Each row of a before or after table is a point. The points were changed in one or more steps. Then noise was added and the rows were shuffled. The steps act on how far a point lies along the listed directions, d1 being the first. What was done? A step turns or swaps two directions, mirrors them in a line or flattens them onto one, adds a multiple of one to another, or multiplies one. Angles are multiples of 10 degrees, from the lower direction toward the higher: turns from -170 to 170, lines from 10 to 170 but not 90. Use the fewest steps. Two steps may share a direction if one is a turn and the other turns, adds or multiplies; they go together, in the order done. Otherwise the lowest direction goes first.

Directions:
(1): [-1.3 -5.2 -3.7]
(2): [-6.4  1.3  0.4]
(3): [ 0.5  3.7 -5.4]
Before:
[[-7.6  1.6  9.1]
 [ 1.3 -6.7  0.3]
 [-4.9 -3.6  2.3]
 [ 2.1 -0.9  4.5]
 [ 2.1  1.7 -5.2]
 [ 2.2  0.8 -3.3]
 [ 2.2 -2.2  1.9]
 [ 1.7  2.9 -0.9]
 [-3.7  6.0  0.1]]
After:
[[  3.1   0.8  -2.3]
 [ -2.7   1.9   6.0]
 [ -5.1  -3.9   2.6]
 [  1.4   3.9  -1.6]
 [ -2.9 -11.2   0.5]
 [  1.3  -0.3   3.2]
 [  0.9   5.0  -3.1]
 [  3.1  -2.3   4.1]
 [  0.5  -2.9  -5.9]]
Steps: mirror d1 and d2 in the line at 60 degrees

Directions:
(1): [ 5.5 -0.5 -6.9 -2.3 -0.6  0.3]
(2): [-2.3 -8.6 -0.6 -1.5 -1.7  0.4]
(3): [ 3.4 -2.8  2.1  0.5  7.8 -0.8]
(4): [-2.3 -0.3 -3.4  3.8  0.8 -7.2]
(5): [-4.4  1.8 -1.7 -6.8  3.3 -1.1]
Before, 8 rows:
[[ 0.7 -2.9 -2.4 -5.9 -0.2 -0.4]
 [-2.6 -3.1 -3.0 -5.8 -0.8  3.9]
 [ 7.2 10.4 -2.6  0.7  0.0  0.4]
 [-1.2  3.2 -0.4 -1.7  2.5  3.1]
 [ 0.7  1.7  1.3 -0.4  1.8  2.0]
 [-5.0 -2.6  0.0 -1.2 -5.8 -0.5]
 [-3.4 -2.2 -0.8 -0.3  0.4 -4.6]
 [-0.6 -4.9 -1.1 -0.1 -2.7  0.0]]
After:
[[  3.8   1.0   0.9   8.1  -1.6   2.6]
 [  6.9  10.0  -3.6   3.3  -0.4  -2.6]
 [ -4.9  -2.1   0.5  -2.7  -5.5   1.2]
 [  5.0  -4.8  -0.5   0.4  -3.4   1.5]
 [  4.7  -6.3  -1.2   7.6  -6.7   3.3]
 [ -2.1  -4.2  -1.8  -2.1  -1.4  -0.6]
 [  3.1   0.3   0.9   6.8  -0.7  -0.5]
 [ -5.7   0.3   1.8 -12.8   3.1   3.5]]
Steps: multiply d4 by 3; turn d4 and d5 by 110 degrees

Directions:
(1): [ 3.9 -4.0 -0.8  0.9 -0.1 -1.0 -0.8  6.5  7.1]
(2): [ 1.4 -2.3 -4.6  2.4 -4.1  2.8  1.4  4.7 -6.7]
(3): [ 1.6  3.7  3.7 -4.4  2.8 -3.5 -1.1  6.2 -4.2]
(4): [-6.5 -5.7  0.6 -4.8 -3.1 -1.3 -4.1  0.9 -0.5]
(5): [ 7.6 -4.9  2.0 -3.8  0.3  1.2 -1.5 -4.2 -2.4]
(6): [-0.3  2.3  4.1 -3.9 -4.0  7.5  3.2  1.6  2.3]
Before, 9 rows:
[[ 0.1  0.6  5.3 -3.3  2.2 -2.8 -0.1 -7.8 -0.5]
 [ 2.0  2.2  4.2 -5.1  1.5 -1.8 -2.2  9.8 -2.4]
 [-2.3  0.3 -0.5 -2.2  0.7  0.8  1.7  1.4 -0.1]
 [-2.5  7.7  5.3 -3.5  2.1 -5.9  0.5  2.2 -4.9]
 [ 0.3  1.6  1.9 -1.4 -0.2  0.8 -0.9 -4.5 -6.2]
 [ 8.3 -2.2  1.1  6.0 -0.8  3.8  3.0  0.5  3.3]
 [-1.9  8.5  7.3 -3.5 -7.0 17.7  7.7 -2.0  0.9]
 [ 7.2  2.7 -0.1  5.3  0.0  0.4  3.5 -1.0  1.8]
 [ 2.5 -0.7 -1.6  2.7 -0.5  0.6 -0.1 -2.8  4.0]]
After:
[[ 3.1 -1.9 -0.2  1.1 -0.4 -1.1 -1.5  6.1  4.3]
 [-0.7 -1.8  0.0 -2.8  0.7  0.7  0.3  0.5 -0.9]
 [ 2.5  3.5 -1.7  7.0  0.9 -2.3  2.1 -2.3 -0.6]
 [ 0.0 -7.6  1.3 -2.0 -3.2  3.3 -2.9  2.1  4.4]
 [-0.1  0.0  4.2 -0.2  1.3 -4.6  0.3  1.3  9.4]
 [-1.6  4.6  3.7 -5.5  1.4 -2.2 -2.6  6.2 -6.4]
 [-0.9  1.8 -2.1  2.9 -0.8  0.0  0.6 -4.1  1.9]
 [-3.0  2.6 -1.0  9.0  0.4  0.1  3.1 -2.5 -2.2]
 [ 6.5  1.2  5.9 -5.2  1.7 -5.7 -1.0  4.8 -1.2]]
Steps: turn d1 and d5 by -160 degrees; flatten d4 and d6 onto the line at 30 degrees

Directions:
(1): [-6.2 -3.4  0.8  6.6  4.9 -2.5 -4.9 -2.1  0.9 -3.0 -2.6 -0.5]
(2): [-2.5 -0.5 -0.5  4.7 -7.5  7.1  1.2 -0.3  5.4 -1.4 -1.5  0.3]
(3): [ 2.3  6.0  1.5  4.3 -6.2 -4.8 -3.4 -2.1 -4.4 -2.8  0.2  1.6]
(4): [ 4.2 -1.0 -2.1  1.4  2.7  4.9 -0.9  4.8 -4.5 -4.7 -4.3  5.3]
(5): [-2.3  2.3  2.2 -7.2 -0.4  2.5 -7.3  0.6  2.7 -5.5  2.2  0.4]
Before (14 x 12):
[[  2.8   2.4  -0.5   7.0   1.1  -4.1   1.0   1.1  -4.5  -0.3  -4.4   4.1]
 [  2.4  -2.6   0.6   9.6   7.6   1.9  -7.2   5.3  -7.0  -8.3  -7.6   8.6]
 [ -1.5  -7.7  -3.0   1.8   7.7   3.9  -0.2   4.5   4.5  -1.0  -4.2   3.2]
 [  1.4   5.4   1.7   6.2 -13.4   7.4  -0.2   0.4   2.6  -2.2   0.0  -0.1]
 [  2.2   0.3   1.1   2.5   0.2  -5.7   1.4   0.0  -5.9   2.5   1.4   3.0]
 [  1.6  -1.8   1.3  -1.9   5.0   0.4   1.3   1.6   0.8   5.7   2.6   1.3]
 [  4.5   4.3   0.3  -0.1  -2.7  -0.5  -1.3   1.7  -6.9  -2.5  -0.7   4.5]
 [  1.1   3.2   0.4   3.3  -6.0  -3.5   3.9  -3.4  -3.3   1.6   1.7   0.1]
 [  5.6   4.0  -1.2  -3.3   4.4   0.6  -0.4   4.4  -2.0  -1.8  -3.9   4.0]
 [ -1.5   3.6   0.0   4.0  -0.6  -3.0  -3.5  -2.0   2.0  -2.6  -1.8   0.5]
 [ -6.8  -1.5  -0.5   5.1   0.3  -5.3   0.8  -5.3   1.8  -2.0  -3.2  -0.1]
 [  1.3   3.8  -0.3   2.3  -1.6  -5.8  -2.7  -1.9  -6.8   2.5   1.6   1.3]
 [  1.1  -6.8  -3.2  -1.5   8.0   0.6   8.2   3.1   2.9   8.0  -2.6  -2.8]
 [  1.6  -0.3  -0.8  -2.8   1.4  -2.4   0.9  -0.3  -1.3   2.6   6.5  -1.0]]
After, 14 rows:
[[ 1.6  2.1 -1.8  3.6  0.2  5.6  0.4  3.0  2.3 -2.3 -6.5  3.6]
 [ 1.5  4.4 -0.6  1.8  1.8 -5.7 -3.0 -1.4 -0.8 -1.4 -1.9  0.5]
 [-2.1 -1.5 -0.7  2.4 -3.5  2.7  0.6 -1.5  2.5  1.1  4.6 -0.7]
 [-0.4 -6.6 -2.3 -2.3 10.2  0.1 -0.5  3.8  3.0  0.9 -1.7  1.7]
 [-1.8  3.0 -0.4  6.5 -5.1  0.6 -5.4 -1.0 -2.8 -2.2 -0.1  2.3]
 [ 4.5 -2.3  0.7  7.0  9.7  1.0 -7.7  6.1 -9.2 -8.4 -7.9  8.3]
 [-1.6  0.1  1.4  5.0 -4.2  0.2 -2.1  0.1 -0.6 -2.2  0.3  3.4]
 [-4.5  0.2  0.2 -1.5  3.9 -9.2 -0.4 -4.1 -2.1 -1.6 -0.6 -0.1]
 [ 0.6  3.5  0.9  0.6 -5.7 -2.1  0.1 -1.9 -3.2 -1.9  2.0  1.0]
 [-2.1 -2.6  1.4  1.5  1.0  4.2  0.2  0.6  5.2  4.1  2.0  0.8]
 [10.7  8.0  1.1 -5.6 -3.1 -2.2  1.2  2.6 -8.3  1.5  3.0  0.6]
 [-4.3 -6.1 -1.1 -2.9  3.5  4.6  3.1  2.0  8.9  4.7 -1.1 -3.9]
 [ 2.7  2.4 -0.4  4.0 -5.5  3.8 -2.0  1.7 -5.6 -4.1 -3.0  5.1]
 [ 1.5  3.0  0.2  4.5  0.5 -1.0 -3.1  1.4 -3.1 -4.0 -4.4  5.0]]
Steps: mirror d1 and d2 in the line at 160 degrees; add 0.3 times d3 to d4; multiply d5 by 0

Directions:
(1): [ 1.7  2.6  0.9 -0.8 -4.0  6.1  2.1 -5.6  7.5  4.0 -3.3  1.5  1.9 -6.6
 -1.2  0.0 -1.9  4.2]
(2): [-7.7 -2.7  0.0 -3.6  0.8 -2.6 -2.4  5.0  2.3 -0.4 -2.4  5.8 -5.0 -5.9
 -4.5 -2.5  2.0  1.5]
(3): [ 3.7  2.8  2.5 -5.9 -4.3  3.0 -7.1  2.3  2.9 -5.4  0.8 -2.6 -3.5 -0.2
  4.0  2.0  5.7 -0.4]
Before:
[[-2.7 -0.8 -1.6  0.1  1.9 -4.1 -3.1  2.8 -4.3 -2.1  2.1 -0.3  0.3  2.6
   0.2  2.5  0.5 -2.7]
 [-1.6  0.5  0.9 -8.4 -3.9  3.3 -4.3  5.5  5.8 -4.4 -3.9  3.2 -4.6 -5.4
  -1.0  3.3  3.8  3.7]
 [-1.6 -2.8 -1.4 -0.6  0.2 -3.5 -3.0  3.1 -3.1 -5.7  1.9 -0.2 -1.8  2.3
   1.7  3.0  3.4 -2.8]
 [-1.7 -1.2 -3.1  0.2  2.7 -5.3 -3.0  4.1 -5.4 -5.3  2.4  1.9 -3.1 -0.2
  -1.7 -1.2  5.7 -2.5]
 [ 1.2 -2.1  0.3  5.1  5.3 -0.8  7.9 -2.1 -1.5  4.4 -0.7  1.9  2.8  2.7
  -0.9 -4.3 -2.8 -0.5]
 [-6.6 -4.4 -0.3  0.9  2.3  1.6  4.9 -4.6  6.1  7.3 -4.1  6.9  1.2 -7.1
  -5.2 -3.2 -5.2  4.7]
 [-5.1  1.8  5.9 -7.0 -4.5  1.8 -5.0  2.2  8.0 -3.0 -2.7  4.3 -6.8 -8.0
  -3.9 -3.4  5.3  2.8]
 [-5.3 -1.3 -0.2 -1.8  2.3 -7.1 -2.6  7.4 -6.1 -3.5 -0.2  0.6 -2.2  5.3
  -1.8 -3.3  1.8 -3.5]
 [ 1.8 -1.4 -5.5  6.8  3.5 -3.0  6.7 -2.4 -4.4  3.4  1.4  0.8  3.4  1.6
  -1.2  0.2 -6.5 -2.6]
 [-4.7  0.0  2.0 -6.2 -2.9 -1.6 -5.0  4.3  5.9  1.7 -3.2  4.6 -5.4 -8.6
  -3.9 -1.8  5.7  1.4]
 [-5.9 -2.8 -1.3  1.3  2.9 -2.6  1.9  1.0  0.4  2.5 -4.7  3.2  0.2 -4.4
  -3.9  0.2 -3.1  3.3]]
After, 11 rows:
[[-2.5 -1.3 -1.5  2.5  1.0  0.6  3.4 -3.1  2.1  4.0 -5.2  1.4  2.4 -5.2
  -3.1  0.7 -4.8  4.2]
 [ 1.9  3.8  2.1 -4.6 -6.1  4.4 -2.2 -2.3  9.6  5.1 -3.8  1.0 -0.9 -9.0
  -1.5 -0.1  2.8  2.7]
 [-8.4 -5.2 -0.6  0.7  3.4 -0.1  4.0 -2.6  5.2  7.1 -3.9  7.2  0.0 -7.0
  -5.2 -2.8 -4.5  4.0]
 [ 1.8  2.4  0.6 -7.5 -5.9  5.9 -2.5  1.8  8.0 -2.7 -4.5  1.4 -2.0 -5.9
  -0.3  3.8  2.6  4.5]
 [ 3.8  2.8 -1.5  2.0 -1.1  1.1 -0.8 -3.1 -1.4  0.3  1.8 -2.9  4.2  2.0
   1.9  3.6 -1.8 -0.8]
 [-1.4 -3.6  0.1  4.2  6.1 -3.1  6.8 -0.2 -2.4  3.2 -0.7  2.7  1.4  3.3
  -1.7 -5.1 -1.9 -1.2]
 [-0.4  4.2  6.0 -6.1 -6.9  6.5 -2.8 -3.1 10.8 -0.5 -3.4  1.6 -3.5 -8.8
  -2.6 -2.6  3.3  4.0]
 [ 6.5  5.2  0.4  1.9 -3.9  3.7  3.0 -6.3  0.8  1.9 -1.4 -4.8  6.3  4.3
   2.1  0.1 -3.3 -0.3]
 [ 5.3  0.7 -0.6  1.5 -2.9  2.2  0.0 -4.0  0.3 -3.2  1.5 -3.4  2.5  1.9
   4.2  4.7  0.7 -0.8]
 [ 8.2  3.9 -2.2  2.9 -2.4  3.7  1.7 -6.4 -0.3 -0.9  1.2 -2.9  4.0 -0.5
   2.2  1.4  1.7  0.4]
 [-0.8 -2.5 -5.5  5.7  4.3 -4.9  6.1  0.8 -5.4  2.3  1.1  2.2  1.6  2.4
  -1.7 -0.2 -5.6 -3.4]]
Steps: swap d1 and d2

Directions:
(1): [-3.0 -6.2 -7.5 -3.7  2.3  2.5 -2.0  4.8 -1.9 -5.5  5.0 -3.9 -1.2  1.3
  2.9  0.6  4.1  5.6 -1.8  3.0 -2.1 -2.7 -3.5  3.5]
(2): [ 5.1  0.7 -3.0 -0.7  5.1 -2.4  1.7 -2.1  5.6  1.0  2.3 -2.1  1.7  0.9
  0.5 -2.8  0.5  0.0 12.0 -4.3  1.0 -0.1 -4.8  5.0]
Before, 13 rows:
[[  2.3   5.3   6.9   2.2  -1.5  -2.1   2.9  -5.6   0.2   3.9  -3.5   2.9
    0.4  -2.3  -2.8  -1.0  -3.3  -5.6   2.6  -5.7   1.2   3.5   3.9  -2.2]
 [ -7.7   2.9  10.8   3.4 -13.2   2.2  -2.8   1.1  -8.2   0.6  -9.9   6.3
   -0.6  -1.4  -4.4   4.6  -3.6  -5.6 -18.4   3.6  -1.4   2.0   9.6 -10.7]
 [  0.3   4.0   4.9   2.6  -1.1  -1.0   1.5  -2.0   0.2   0.2  -4.3   2.0
    1.3  -2.8  -2.7   2.5  -1.2  -1.1  -3.0  -1.9  -1.0   0.5   1.5  -2.9]
 [  2.9   2.5   0.9  -1.2  -0.7  -1.9   0.0  -3.7   4.2   0.8  -1.8   0.3
    0.7  -1.3  -0.4  -1.2   0.2  -3.1   4.2   0.4   0.4   1.0   2.9   0.2]
 [ -3.1  -0.4   1.0   0.1  -2.6   1.7   0.2   3.5  -5.2  -3.9  -2.5   0.9
   -3.2  -1.1   2.3   2.9  -1.4  -0.6  -6.9   1.7  -0.5  -0.5   4.1  -1.3]
 [  1.0   1.9   1.6   2.3  -0.6   0.3   0.7   0.4   0.4   2.6  -3.1   2.4
    0.1  -2.3  -2.0  -0.8  -3.6  -3.0   1.8  -0.8  -1.3   0.3   3.0  -1.1]
 [  1.9   6.6   5.1   2.0  -1.2  -2.9   1.4  -5.2   3.3   4.5  -3.0   3.0
    1.3  -2.5  -4.3  -1.5  -3.3  -4.7   0.7  -1.3   1.1   2.9   1.5  -4.7]
 [  2.4   1.8   5.9   0.8  -0.4  -1.4   3.9  -1.2   3.8   2.3  -3.2   1.8
    4.4  -0.1  -1.8  -1.0  -3.1  -3.5   1.7  -2.9   2.0   1.9   0.9  -1.1]
 [  1.4   4.3   4.9   3.5  -2.9  -2.4   2.1  -3.0   4.2   4.4  -3.4   4.1
    0.6   0.1  -0.8  -1.7  -4.4  -5.5   3.4  -2.9   0.9   1.2   3.3  -2.6]
 [ -0.9  -3.1  -4.4  -0.7   2.6   0.3  -1.4   2.1   2.4   1.1   2.9  -1.1
   -0.3   1.3   2.5  -0.9   3.0   2.3   2.2  -2.3   1.3   0.2   0.8   1.3]
 [  0.9  -0.7   0.3   2.7   1.3  -0.1  -2.7  -1.5   2.7   1.9  -1.3   0.7
    2.5   0.6   1.0   1.2  -2.3   0.5   1.9   0.3   3.1   0.4  -1.1   0.2]
 [ -2.5  -2.8  -2.5  -1.7   0.4   1.7  -0.4   1.7  -1.9  -2.1   0.7  -0.6
    0.6   1.9   0.8   2.3  -1.5   3.7  -4.0   1.6  -2.1   1.1  -0.7  -0.8]
 [ -9.0   3.1  12.7   2.3 -12.3   0.0   0.1   1.2  -8.9   1.5 -10.4   7.1
   -1.0  -3.7  -5.1   4.9  -2.0  -3.8 -21.1   7.2  -0.6   1.3  10.7 -10.9]]
After (13 x 24):
[[  4.0  -6.4 -12.3  -5.4   7.7  -1.2  -0.5   2.7   6.8  -5.7   6.4  -7.7
    2.8   3.7   2.3  -3.9   5.5   4.2  18.3  -5.1  -1.8  -3.5 -12.6  11.9]
 [ -1.5  -1.8  -1.9  -3.0  -2.4   0.9  -2.4   0.6  -0.3  -3.3   0.1  -0.9
   -0.6  -1.1   1.2   0.6   2.7   0.7  -3.3   4.6  -1.3  -0.4   3.0  -0.3]
 [ -4.6  -6.0  -5.2  -4.3   0.8   3.1  -1.2   3.7  -4.4  -6.0   4.7  -3.4
   -2.1  -0.3   2.4   1.2   3.7   4.3  -3.8   1.0  -2.8  -1.6  -0.8   2.4]
 [ -0.9   1.1   1.8   2.2  -0.8  -0.5  -0.8  -0.3   1.0   4.1  -1.6   2.4
   -0.4   0.1   0.3  -0.2   0.5  -1.8  -1.9  -2.3   2.0   1.6   5.4  -3.0]
 [ -0.6  -1.7  -3.8  -1.3   3.1   0.0   0.6   2.0   0.6  -4.7   1.8  -2.8
    1.3  -1.3   0.3   1.8   2.9   4.7  -0.3  -0.8  -2.4  -2.5  -3.8   2.4]
 [  3.9  -5.7 -12.0  -6.6  10.5  -4.3   3.0   2.5   8.0  -5.1   7.2  -8.1
    3.3   2.2   2.1  -4.3   7.2   6.4  19.6  -2.6  -0.8  -3.7 -13.1  13.6]
 [  2.3   1.8   0.9   0.5   2.1  -1.0   1.9  -2.4   2.1   2.1  -1.1   0.7
    2.6   1.8  -0.5   0.3  -3.8   0.2   3.8  -2.5  -0.2   2.9  -1.1  -0.3]
 [ -1.6  -2.9  -4.0  -0.8   1.2   2.4  -1.1   4.1  -1.5  -1.6   0.8  -0.6
   -0.5  -1.5   0.7  -0.1  -0.5   1.2   0.4   1.4  -3.0  -1.6   0.6   1.6]
 [ -4.5  -6.0  -5.6  -2.1  -1.1   2.8  -1.4   5.5  -0.3  -4.6   3.5  -1.3
   -2.0   2.3   3.5   0.1   2.2   3.4  -3.3   3.1  -2.6  -3.5  -0.2   1.3]
 [ -3.0  -5.7  -1.3  -2.8   0.0   2.5   0.7   5.2  -0.7  -3.9   1.3  -1.9
    2.3   1.2   1.1   1.0   1.1   3.3  -4.7   2.4  -1.0  -1.0  -1.4   0.9]
 [ -1.4  -2.3  -0.6   1.5   0.3   0.9  -3.7   0.5   0.6   0.2  -0.8   0.9
    1.3   0.5   1.8   2.3  -1.6   1.8  -2.4   2.6   2.3  -0.6  -0.3  -0.9]
 [  3.8   1.1  -2.4  -0.1   3.7  -1.9   2.4   0.5   2.3  -2.0  -0.2  -1.6
   -1.3   0.0   2.9  -1.1  -1.4  -1.5   8.6  -4.5   1.1  -0.2  -1.8   4.6]
 [ -3.7  -3.7  -6.8  -4.1   1.7   1.7  -2.1   3.3  -0.9  -5.0   4.6  -3.1
   -0.7  -0.3   0.5   0.1   3.3   4.0  -4.6   4.5  -2.8  -1.5  -3.3   0.2]]
Steps: turn d1 and d2 by 170 degrees
